Each row is a point. Before rounding, the points of a table are all equally far from one centre. They may lie mostly on one side of it. Write the centre, to within rounding.
(in the rows, 128 means zero)

Points (9 x 3)
[[139 142 108]
 [138  73 150]
 [136  65 120]
 [123  69 109]
 [105 135 120]
 [166 109 149]
 [108 126 151]
 [117  75 148]
 [120 144 126]]
Centre: [133 105 125]

Points (17 x 11)
[[132 144 124 153 126 134 154 162  97 172 149]
 [105 161 138 120 126 183 133 128  88 160 117]
 [118 145 172 107 163 136 171 123  99 159 114]
 [161 130 152 118 113 164 161 117  94 120 118]
 [117 140 131 132 120 145 169  86  58 145 107]
 [157 156 112 117  89 143 167  82 102 164 139]
 [133 120 111 124 124 120 123  97  94 171 125]
 [122 142 125  97 150 150 117 106  94 163 153]
 [112 150 113 135 109 111 152 162  91 162 145]
 [127 138 120 110 132 165 163 123  48 167 132]
 [106 145  96 127 145 142 177  90  75 152 131]
 [128 171 158 119 138 134 115 154  78 133 126]
 [157 142 107 106 136 109 179 116  63 143  91]
 [141 164 129 113  89 130 192 115  76 175 104]
 [154 156 115 111 164 145 129 135  92 120 157]
 [159 139 136 137  92 122 159  95  93 123 119]
 [124 142 101 131 162 161 145 102 101 120 126]]
Centre: [139 164 125 118 131 133 155 121  95 149 124]

Points (27 x 24)
[[117 125  83 111 122 134 152 106 144 141 105 108 126 126 168 113 149 110
  103 159 153 115  67 126]
 [140 160 133 133  98 140 169 132 124 122  99 139 133 131 198 112 127 155
  106 139 137 174  94 128]
 [153  94 136 146 109 146 150 124 104 118 124 114 122 110 178  86 127 108
   52 122 138 162 156  96]
 [111  71 109 126 111 187 136 134 161 117 137 149 111 106 156 112 138 136
   81 161  87 146 121 129]
 [129 116  89  84  99 163 165 104  83 145 108  81  97  99 158 100 136 152
  132  99 152 116 125 113]
 [110 106 130 104 142 149 172 148 131 123  75 143 112 100 145 118 144  95
  116 123 150 180 108  74]
 [106 130 142  91 153 154 168 154 128 146 108 111 167 116 159 159 147  94
   96 147 138 104 106 136]
 [124  83 129 127 124 176 167 168 104 165 131 133 130  74 163 115 144 134
  154 152 101 177 116 126]
 [161  96 152 102 124 182 126 172 116 123 129 127 149 106 167 158 189 164
  132 152 117 152 129 108]
 [118  51 122 118 127 163 205 139 134 136  80 127 136 104 150 102 129 138
  112 125  97 119 135 135]
 [117  98 123 131 132 130 143 109 143  89  82 137  99  75 131 116 135 128
  106  94  92 125  97 106]
 [140  86 130  55 125 171 173 132 156 131 108  80 128 105 150 142 166 115
  123 101 109 148 123  76]
 [121  58 137 136 148 171 152 132 124 102 164 110 142 121 172 119 115 160
  130 103  98 152 140 132]
 [176  77 107 127 156 147 151 143 120 125  71  99 128 108 156 133 155 150
  105 155 111  99 130 125]
 [ 98 119 143 118 102 174 174 135 122 132 110  81  65 132 146  95 111 142
   95 137 106 147 115 102]
 [176 101 121 149 130 128 164 148 113 148  98 139 185 120 123 127 153 143
  131  97 115 139  92 125]
 [ 92 115 125 126 121 126 174 129 127 141 110 119 111 141 179 127 114 115
  102 178  96 151 130 117]
 [135 101 103 128 131 149 160 133 124 109 110  43 127 108 159 106 115 132
   74  94 108 151 141 109]
 [106  90 126 155 129 105 168 152  99 153 127 119 143 100 171 115 139 125
  120 126  82 159 148 110]
 [117  75 112 115 170 127 163 141 110 131 126 103 149 114 151 124 156 145
   74 116 101 129  73 146]
 [118 120 120 156 144 158 199  96 137 163 162 127 122 135 152  94 124 129
   97 145 112 124 130  98]
 [158  71  94 109 153 151 178 168  93 156 136 110 116  80 121 114 137 138
  128 124 106 148  93  94]
 [150 105 117 133 154 124 153 161 134 117 110 102 164 101 156 106  93 140
  113 136  97  94 147  94]
 [114 100 117 121 163 160 209 128 130  98  98 125 122  93 136 120 111 135
  113 135 162 142  84 118]
 [116 142  99 117 140 185 176 113 109 161 111 136 158  80 149 119 115 167
   91 120 128 150 104  57]
 [150 108  73 117  96 178 146 110 143 149 133 117 142 102 174 161 144 157
   84 136  77 147 131  99]
 [119 132 127  94 137 127 168 154 112  72 114  84  95  90 140  99 132 135
   90 129 125 140 127  87]]
Centre: [134 110 130 118 120 158 151 128 120 132 124 116 134 108 146 124 138 137
 110 125 125 134 116 107]

Points (29 x 24)
[[171 141 168 121 165  90 127 139 140 115 137 146  78 161 137 135  91 130
  136 142 142 124 142  86]
 [146 145 196  93 171 118 168 157 153 167 129 158  85 127 184 147 109  90
  136 120 104 122 111 122]
 [159 156 195  92 174 119 141 124 142 151 168 150  83 155 165 121 114  97
  137 115 115 148 133 108]
 [178 155 190 121 200 112 146 132 148 124 130 140  70 132 155 116 121 123
  142 124 137 105 124 111]
 [157 160 181  96 149 133 118 129 145 117 112 144 117 117 132 136 150  91
  140 152 132 117  95  89]
 [164 154 207  88 176 148 164 125 150 141 134 145  83 121 139 161 125 125
  133 134 139 153 136  98]
 [137 160 192 117 168 117 138 148 155 156 143 137  62 115 171 152 101 151
  120 128 152 110 125 107]
 [145 130 217 133 140 150 134 134 126 151 141 149  93 130 155  99  82 132
  115 141 125 102 133 112]
 [170 149 199  87 145 121 149 133 147 132 144 159  90 152 155 148  84 106
  118 153 101 102 133 102]
 [147 158 192 107 186 136 140 136 142 136 161 108  91 150 133 141 108 115
  124 164 122 124 114 118]
 [151 151 184  84 160 144 107 109 141 144 134  98  65 115 181 120 101 118
  150 120 153 115 119 129]
 [151 165 189  99 188 142 146 116 132 119 141 156 115 134 142 139 131 119
  122 121 133 151 112  82]
 [174 163 186 109 184 146 127 144 140 150 127 126  85 151 173 138 133 123
  107 106 123 110 140 107]
 [141 131 180 111 180 137 128 129 132 124 149 141 100 122 127  98 115 130
  167 130 121 144 138  89]
 [136 183 163 106 190 135 122 127 143 140 130 123  88 114 179 122 112 116
  122 105 114 131 116 100]
 [140 135 178  67 164 139 159 143 131 178 149 130  51 139 147 116 114 125
  123 133 132 142 104 100]
 [160 169 182 116 166 121 122 125 129 171 144 131 100 146 142 121 130 121
  139 155 129  97 142 137]
 [151 154 181 124 179 114 148 141 151 150 139 107  78 141 158 142 112  82
  116 119 110  95 100  94]
 [136 179 210 116 160 120 142 132 158 158 136 140  99 127 160 125 118 118
  129 141 129 148 143 112]
 [153 153 201  85 167 103 130 129 140 147 149 149 108 154 155 115 101 136
  111 149 118 111 119 122]
 [146 155 181  93 153 127 123 168 141 114 157 121  86 101 163 115 102 140
  123 143 150  91 114 112]
 [157 151 161  96 145 103 107 112 155 130 127 142 101 147 149 123 114 129
  143  98 106  87 126  95]
 [129 138 150 138 168 116 157 110 158 153 151 149  81 145 152 109 125 127
  142 138 104 120 126 115]
 [168 149 187 112 166 100 136 118 149 140 106 113  64 109 158 118 102  98
  107 122 123  96 125 102]
 [148 154 191  89 179  96 125 137 140 127 138 121  80 114 152 122 107 137
  103 128 115 135 119 123]
 [125 133 189  83 189 124 148 114 132 132 149 130  73 154 165 125 116 114
  121 109 130 112 115 124]
 [163 143 185  94 186 120 158 135 156 163 137 130  96 129 157 133 151 101
  123 101 103 132 109 110]
 [117 157 198  92 151 122 128 133 132 132 147 125 101 138 167 108  67 122
  138 151 127 138  99 103]
 [165 151 167 101 179 133 130 148 155 143 152 115  93 153 182  98 112  91
  111 123 147 134 133 123]]
Centre: [159 136 161 108 140 133 148 135 130 143 129 132 101 127 154 134 105 117
 137 124 137 125 113 113]
